Each wall is flat, endless, passes through zero and stands at right angles to its row. A trip goes straight from one point to another. List the walls that it crosses, first one first.
In the rows, zero is written as 128.

Walls:
(1): [56 54 96]
(2): [93 98 95]
(3): [ 80 211 152]
(4): [109 152 127]
Trips:
[114 100  55] to [ 76 140 185] => 4, 3, 2
[173  91 101] to [164 112 129] => 1, 2
[154 124 143] to [ 86  77 135] => 1, 2

Walls:
(1): [ 80 115 128 162 128 118 130 168  94 124 167]
(2): [146 106 197  49 149  91 133 213 163  98  95]
(3): [132  71 147 152 183 152 186 134 100  58 168]
(4): [109 115 121 148 111 103 161 109 122  63 130]
Trips:
[135 100  78 129 156 146 188 153 154 148 109] to [151 134 239  66 125 167 114 114 140 128 176] => none
[ 70 143  88 106 113 113 155 147 161  99 105] to [127 108 188 142 154 176  91 115 128 119 184] => 3, 4, 2
[112 171  92 102 121 142 130 147  61 115 136] to [116 121 120 128 145 158 190 145  86 137 142] => 3
[113  73  89 118  84 125 111 133 167  61 107] to [182 157  96  73  90 123 101  69 124  64 151] => 3, 2
[ 84 179  86 129 120  95 137  84  74 134  99] to [130 220  86  64 164 135 111  86 168 134 135] => 1, 4
[154  97 130 151 143 164  80 119 194 112 158] to [197  95 167 119 165 162 155 149 116 139  84] => 2
[188 116 153 101 142 123  89 143 112 204 163] to [144 108 184 139 147 140 249 118 142 200 165] => 3, 1

Walls:
(1): [108 104  84 112  85 139 160 146 101 138  60  46  87  91 165 122  54 117
 174 123 150 154  86 150]
(2): [112 103  78 116 140  96 117 102 148 128 166  54 108 109 124 108 161 107
 163 105  57 147 198 147]
(3): [ 88 142 179 100 139  94 123 176 105 128 148 107  77 153  93  82 138 146
 122 140 100 135 156 186]
(4): [154 133 211 158 135 183 206 121 149 166 142 136 104 162 145 123 102  79
 161 152  61 178 145  84]
(5): [181  70  49 148 135 177 121  90  48 188 137 116  99 172 110  98 175  87
 120 109 106 105 116 126]
Trips:
[148 116 111 137 116  72 162 159 177 108 102 192 121 144 102 135 147  68
 206  80  33 157 125  88] to [117  89 151 120 123 143 131  59 162 112 107 111 110 176 149 107  81  99
 126  95  76 133  95  97] => 5, 1
[169 170 119 132  90 197 106 170 130 181  82 142  68 139 110  97 121 117
 106 186 102 133 138 149] to [178 122  61 191 158 129 135 132 234  90 117 112 155 182 172 158 132  87
 179  40  97 249 223  51] => 2, 3, 1, 5
[136 117 124 144 187 108 194 140 142 108 179 175 167 197 127 142 171 205
 125 106 162 160 124  70] to [185 137 193 178 149 164 148 144 105 155 123  85 153 156 163  97  90 150
  95 116 108 144 123  65] => 5
[ 98 122 213 116 171  70  82 163  65  83  79 125  98 188 111 150 145  77
  75  88  78  97 126  86] to [125 127 138  66  81 104 142 132  74 155 176 143 136 146  66 156 117 158
 190 153  98 156 117 129] => 5, 2, 1

Walls:
(1): [110  97 150  84 101 130 169 149 158 139 116 133 117 133 120 128 135 125
 137 142  78  81 121 126  83 186 105 187  78 117 176 110 152 111  90 122
  98 173  70 126 146 133 119  88  90 160  78  64]
(2): [128  99 153  80 150  47 158 154 164 109 133 144  96  99 148 137 127  87
 122 109 130 170  93 117 200  78  91  77 104 128 180 137 144 132  92 101
  87 161 119 108 109 130  93 151  90 134 193 116]
(3): [157 165  91 155 189 144 187 162 125 118 104  73  80 124 148 141 183 160
 120 181 111 143 135 114 116 124 131 158  77 146 159  91 109 106 204 161
 103  85 183 101 109  99  54 163 132   7 114 169]
Trips:
[158 117  51 138 154 117  75  26 135 118 173 163  86 188 199  40 192 135
 116 109 139 118 163 155 133  92 191 166 128  98 113 141 141 103 167 164
 122  76 143 158 116 118 124 129  66 185 177 106] to [134 113 141 138 170 138 116 145 114 133 100 137 106 124 135 142  93  88
 138 141  98 128 130 120 188  96  95 134 153  85 148 137 104 110 159 134
 120  90 137 132 120 190 112 165 131 142  99 153] => 3, 2
[ 88 136 143  99 151 229 101 108  77  75 168 111 157 121  50 144 161 124
 129 110 104 159 128 181 119 135 107 133 182 149 131  77 155 128 182 168
 139  82 123 136  50  73  98 141 103 176  88  77] to [131 144 122 122 124 172 147 118 193 149 176 158 105 199 159 134 102 120
 160 126 167 146 106 126 167  72  86 123 184 119 115 187 111 163 112 117
 159  98 176 140 133 162 113 113 164 132  82 132] => 3
[159 121  98 147 132 143 108 159  72 155 165  88 192 153 126 108  85 115
 165  85 158 126 156 185 147 129 137 143 108 132 188  68 108 117  85 158
 120  54 149 106 154 118 194  98 102 120 113 168] to [138 138 183 211  98 129 150 132 128 116 112 108  86 151 229 116 209 111
 165 167 109 139 170 159  96 116 119 147 169 133 125 169 158 172 106 158
  90  97 162  95 153  77 130 123 149 147 158 163] => 3
[132 115 179 141 134 181 104 158 123 149 113 132 105 125  62 124 111 161
 112 126 175 139  83 165 126 127 109  82 102 139  88 107 143  63  87 138
 121 154 147 119 151 136 171 166 178 183 123  84] to [107 139 127 122  89 101  50 143  82  91 156 127  96 147  67 114 130  60
 128 169 151 165 155 159 168 209 135 113  80 199  53 104 104 138 139 152
 187 168  70 129 107 152 140 187 149 173  94  92] => 1
[169 175 178 113  51 138 179 116 140 147 180 110 180 167 141 110 117 122
 108 151 135 223 153 128 115 127 131  73 136 134 114 100 181  96  96 167
 162  88 160 207 165  80  65 126 127 157 127 100] to [152 105 125 120 156  75 154 120 130 184 140 185 167 116 161 154 101 141
 120 120  90 132 159 143 119  80 156  73  68  55 137 137 112 104 152 112
  85  44 112 162  90 181 122 120 202 196 145 115] => 2
[165 132 109 141  71 107 112 149 153 115 151 161  59  87 168 140 146 142
 131  92 175 129  75 116  97 142  91 106 136 108 147 146 100 111  95 115
 133 106 174 201  56 163 203 110 133 101 171 149] to [133 141 153 106 129 121 166  92  48 132 135 109 130 138 132 100 156 111
  77  87 113  76 145  77 127 129 123 174  68 151 156  98 165 100  60 136
 113  84  99 159 143 171  62 172 119 115 144  95] => 1, 3
[171 156 108  64 104 149 158 153 106  88  98 187 164 137  90 112 145  89
 128  97 180 228 129 165 145 207 216 110 171 165  57 126 187 197 110 163
 171 141 119 121 121 155 130  46 198  76 108 185] to [172 119  74 129 177 116 158 134 148 134 167 116 115 142 127  38 148  76
 156 100 157 120 148 152 122 100  99 102 171 110 162 111 152 222 194 143
 120 122 158 126 181 146 145 133  35  39 127 166] => 3, 2
[141 142 128 171 103 116 160 151 109 111 212 129 147 120 160 144 161  70
 172 138 115 131 183 160 141 158  93 159 111  80 100  88 115 118  93 138
 105 139  84 150 164  80 130  91 115 114  97 133] to [123 158  79 110 115 150 156 173 123 163 177 130  61 170  95 164 155 103
 142 164 125  90 140 146 105 122 145 177 128 118 130 186 118 107  85 122
 150 138 117  58 180 206 141 136 108  82 146 168] => 3
[165  66 106 145  99 161 102 136 132 146 132 105 165 122 101 143 160 187
 141 164 135 103 131 119 136 160 128 104 155  84  93 136 159 141 110 204
 189 103 191 181 137  72  68  57 164 154 101 124] to [120 159  82 135 119 146 126 108 126 122 124 152 142  77 135 148 132 158
  87  95 121 148 155 154 192 124 172 174  98 186 137 138 143 108 125 122
 132 153 140 161 140 176  93 187 164 164 172 153] => 3, 2

Walls:
(1): [153  76 185  65 138 113 110 128 149 138 115 133  71 127 147  68 147 119
 131 123  99 136  96 177 127 165 135 197  94 131 169 133 166 147 109  92
  97 112 173 154 145 148 164 147 198 138  95 145]
(2): [ 59 147 118  26 183 182 143 165 122  81 116  94 128 110 150 173 110 190
 110 140  42 101 113  81 166 200 175  73  77 140 113 156  96  94 107  83
 150 116 152 129  83 190 140 109 132 105  79 127]
(3): [182 173 161  75 140  72 131 106  56 151 156  66 165  88 115 161 100  85
 161 154  85  99 101 217 164 100 172 116 110 174 166  95 179 156  53  98
 128 113 102 165 158 142 221 106 180 131 133 128]
(4): [159  90 116 127 124 190  47  98 132  76 148 117  70  95 142  52 129 167
 164 135  46 134 119  65 129 115 127 147 186 135 118  86 141 139  38  56
  93 105 186 148 138 115  77 126 177 166 104 147]
Trips:
[159  94 130 149  98 106  91 177 208  96 135 162 115 177 137  86 107 185
  79 155  65 166 156 131 176 145  93 129  99 117 124 172 142 148 178 135
 155  86  91 101 134  88  76 118  95 131 101 126] to [150 219 157 122  88 175 144 134 152 149 205 156 100  56 134  61 167 153
 110 157 147  85 175 133  99 158 141 109 162 134 154  99 119 162 115 114
  84  81 185 191 118  93 111 140 188 151  86 121] => 3
[106  61 146 131  83 160 149 125 110  44  90 154 189 160 159 135  87  64
  54  37 203 118 129 141 152  78 150 203 116 128 148 155 105 106  60  71
 180 137 115  86 199 117 165 115  58 147  61  84] to [136  67 128 130 131  87  96 114  69 168  59 146 119  82 135 137 113 127
 135  94 102 137 106 108 142 151 121 176 119 142 151 115  96 150 190 162
  96 141 128 113 124 125 151 213 133 109  80 122] => 1
[ 69  51 134  86  46  82 144  91 129  81 101 157 150 115 148  77  96 165
 137 187 140 188  95  61 128 151 110 131 137 117 120  99  49 132  73  47
 144 101 123 192 137 126 167 118  71 102  97 176] to [ 69 199 145 156 155 184 159 123  94 145 131 126 134 131 162 141 119 136
  79 143  94 133 183 111 111  96 148 102 187 142 118 105 143  83  72  66
 141 173 104  88 173 125 107 152 149  83 135 101] => 1, 3
[135 108  87 121 120 155   7 130 112 167 109 103 111 105 113 121  78 127
 172  79 144  78 105 122 188 128 134 157 134  49 139 147 174 122  76 170
 129 137 148 130 131  83 220 112 100 129 161 135] to [ 72 107 148  90 138 136 196  93 105 167  62 114  96  86 155 123  84 100
  89 193  84 126 171 139 165 133 137 150  98  92 107 101 111 107 117  85
 143 110  68 186  51  93  77 146 165 123 122 138] => 2
[135  76  58 129 158 150 153 151 123 160 111 142  82 168 130 111 196 140
 163 136  87 157 102  75  78  25 141  90 132 147 121 207 125 174 158  75
  91 139 132 178 176  72 131 123 101 128 121  65] to [ 62 171 164 108 150  76  96  68 139 140 165 137 128 180 156 133  79 114
  68  87 116  97 153  57 185 154 141 117 150 163  78 105  91 123 111 114
 236 124 170 134 139 123  30 159 105  78  89 119] => 2

Walls:
(1): [125 101  78 157 168 118 108  69 109 141 101 141 139 105 101  96  84 130
  92 106 131 117 149 114 108 139 161 166  57  99 137 154 122 148 168 122
 178 154 120 124 179 177  73 128  79 129 130 145]
(2): [115 101 106 110 130  75 126 128 145  85 111 166 139 181 179  98  91 153
 183 138 128  98 181  98 114  99 141 139 113 128 145 111 118  98  99 102
 140 143 122 112 175 114 153  70 163 138 125 125]
(3): [139 157 183 178 145 130 143 130 103 102 185 127  95 129  89  76  81 130
 119  96 110 100 115  83 110 153 151  96 126 137 140 114 146 117 161  98
 113 180 133 117 101 163  86 141  56 134 102 159]
(4): [ 97  92 151 173 147  61 145 152 141 103 146 123  91 156 108 155 122 116
 123 105 103 191 168 108 132 114 106 111 118 140  71 148 106 136 132  99
 106 144  95  94 140 175 118 132  71 134 115 116]
(5): [ 88 110 115 160 164 135 102 117 139 125 142 129  94 124  75 136 158 132
 178 132  75 100 163 159  82 133 135 156 114 100 141 167 117 108 141 112
 113 139 139 127 138 118 149  69 122 127 171 168]
(6): [ 96 103 159  62 141 112  95  98 131 163 145 118 101  91 137 121 130 126
  92 149  94 156 135 105 144 145 122  59 126 100 155 124 139 131 107 175
 123  89 161 125 111  61 108 157 141 125 124 147]
(7): [135 121 117 150  64 100 174  79  87  25 130 114 148 182  76 121  72 190
 159 136 160 101  39 169 172 151  87 116 173 147 139 133 175 128 181 113
 130 109 140 145 138  82  71 178  70 102  83 106]
Trips:
[175 109 121  61 166 172 114 190 134 162 164  99 106 134 113 184 117 113
 150  95 116 135 138  67 100 123 162  93  98 147 134 127 113  91 122 140
  88 127  80 128 185 125 140 132  98 123 100 103] to [126 128 130 113 136 128 123 137 162 163 140 221 125 152 100 135 170 120
 178 119 129 137 116 113 135 122  73  61 196 153 110  86  91  99 115 103
  92 104 108 138 140 118 156 138  98 131 144 143] => 5, 3
[115 102 101  95 140 120 132 154 135 112 153  99 118 129 129 128 174 155
 151 148  93  88 135 132 116 159 109 128 155 132 174 170 146 149 134 123
 126 169 203  77 123 101  71 168 120 122 111 115] to [113 141 139 211  99 155 152 110 133  79 159 151 118  85 124 114 137  71
 137  87 103 103 143  83 117  75 126 108 150 191 157 139 124 125 131 138
 160  77 158 151 103 163 140 117 110 147 128 171] => 4, 6, 7

Walls:
(1): [106 115 163 145 127 182 149 110  77 154 154 131 155  87 170 101 152 152
 102 133  71 137 124 139 150 133 178  83 180 133 143  92 192  80 138 142
  86 100  67 125 103 192 146  80 124 154 183 161]
(2): [ 86 148 213 137 103  90 172  85 133 114 181 120 104  91 131  87 144 145
 150 114 156 138 104 140 145 110 181 215 152 123  76  99 195 120  82 161
 108 118 120 182 119 124  78 159  80 153 132 163]
(3): [109  94 187 152 163 131 124  89 248 100 159  82 145 124 123 172  76 188
 157 136 173 132 137  45 113 107 191  60 173  93 165 147 100 143 155  67
  76 135 135  85  60  99 113 113  84 103 114 122]
(4): [ 66 219 102 173  75  64 147 111 109 136 113 121 153 108  67  74 118 113
  92 162 131 112 183 203  73 145 145 159 114  56 155 113 163 142 138  59
 190 123 128 128 162 100 151  95 178 119 160  77]
(5): [123 151 161 115 118 161  85 114 105 102 129 128 177  99 140 123 178 138
 137 111  61  82  61 123  55  50 165 112 180 173 121 150 102 155  65 189
 144 169  64 126 139  88 192 117 132 134  98 161]
(6): [114 116 105 120 106 147 184  44 131 159 102 182 138 153 199 171 100 123
 177 115 113 111 178 160  81  91  75 159 104 135 147 109 100 192 116 131
 140  63 100 144 201 149  88 105 125  32 127 152]
(7): [ 90 134 118 110 113 110 107 112 157  98  53 135  89 123 172 114 108  88
 159 107 121 123 131  60  76  74 134 179 122 112 199  91 113  48  65  89
 162 161 184 120  70 189 117 126  95  88 150 168]
(8): [178 127  77 156 107 164 123 162  36 158 137  68 143 135 153  97 126 153
 156 109  43 149 148 133  54 122 164 114  99 151 117 142 121  72 107 114
 119 116 151 105 134 140 206 129  66 111 114 180]
(9): [147  85 138  57 217 149  85 132 129 145 117 118 104 118 140  88 169 133
 116 148 135 168  74 132 134 130 111  99 124 101 105  79 101 131 186 175
 128 109 168 109   9 107  65 121 171 103  92 154]
(10): [136  89 111 141 154  88 131 136 157  94  98 151 154 147 129 111 139 141
 106 113 135  84 103 106  74 171 151 176  72  68 142 149 144 162 141 150
  91  61 117  58  82  73 127 164  65 186  73  83]
Trips:
[143 107  99 148 110  77 162 154  81  91 149 142 162 184 184  89 109 181
  92 194  92 219 143  49 195  70 130 154 180  96 141 122 115  98 109 133
 109 198 112 171 119 133  97 151  86 154  56 112] to [ 89 106 119  96 102 161 114 148 136  78 192 161 115 132 120 106  87  41
 169 132 105 124 142 118 189 113 176  62 176 122 123 127  51 179  72  74
  94 144 128 149 112 188  88 122 172  98 113 124] => 8, 2, 5, 9, 6
[ 54 125 128  77 150 164 154 117  91  46 140 166 118  90 141 132 171 123
  87 171 129 123  90 123 124 101 115 124 139 226 110  42 149 108 117 132
 112 154  94 122 102 108 126  95 125 131  70 123] to [124 121 153 148 124 189  99  94 122  69 144 151 119 165  92 128 101 146
 151 100 133 164 144 108 135 105 130 115 164 116  55  68 109 132  62  96
 125 203 121 127 119 198 179 239 167 151 180 174] => 9, 3, 8
[159  97 125 153 138 184 168 186 139  79 109 105 181  98 119 151 167 116
 171 128 150 141 107 127 129 132  88 102 139 148  86 110  71  94 137 114
 102 123 173 130 100 187  80  71 136 106 125 161] to [131 108 160 210 137 161 100 173 163 135 164 121 195 147 131 142 135  97
 181 176 106 118 170 103  66 122 147  66 116 126  60  97 208 112 157 155
 100 140  80 138 156 224 138 137 163 195  87  87] => 7, 5, 9, 10
[174 149 107  11 144 127  98  77  91 109  78  69  98 113 143 173  79 154
 127  76 168 101 115 190 118 103 129 172 189 144 153 172 110 171 138 137
 141 170  35 134 142 119 175  91 165  94 149 106] to [136 220 114  72 155 107 114 151  44 107 122  93 154 118  91 153 183 116
 159 125 166 140  99 152 120  95 105 154 151 169 184  97 102 163 138 117
  92  60 100 202 130 150 123 174 147 125 108 117] => 9, 2
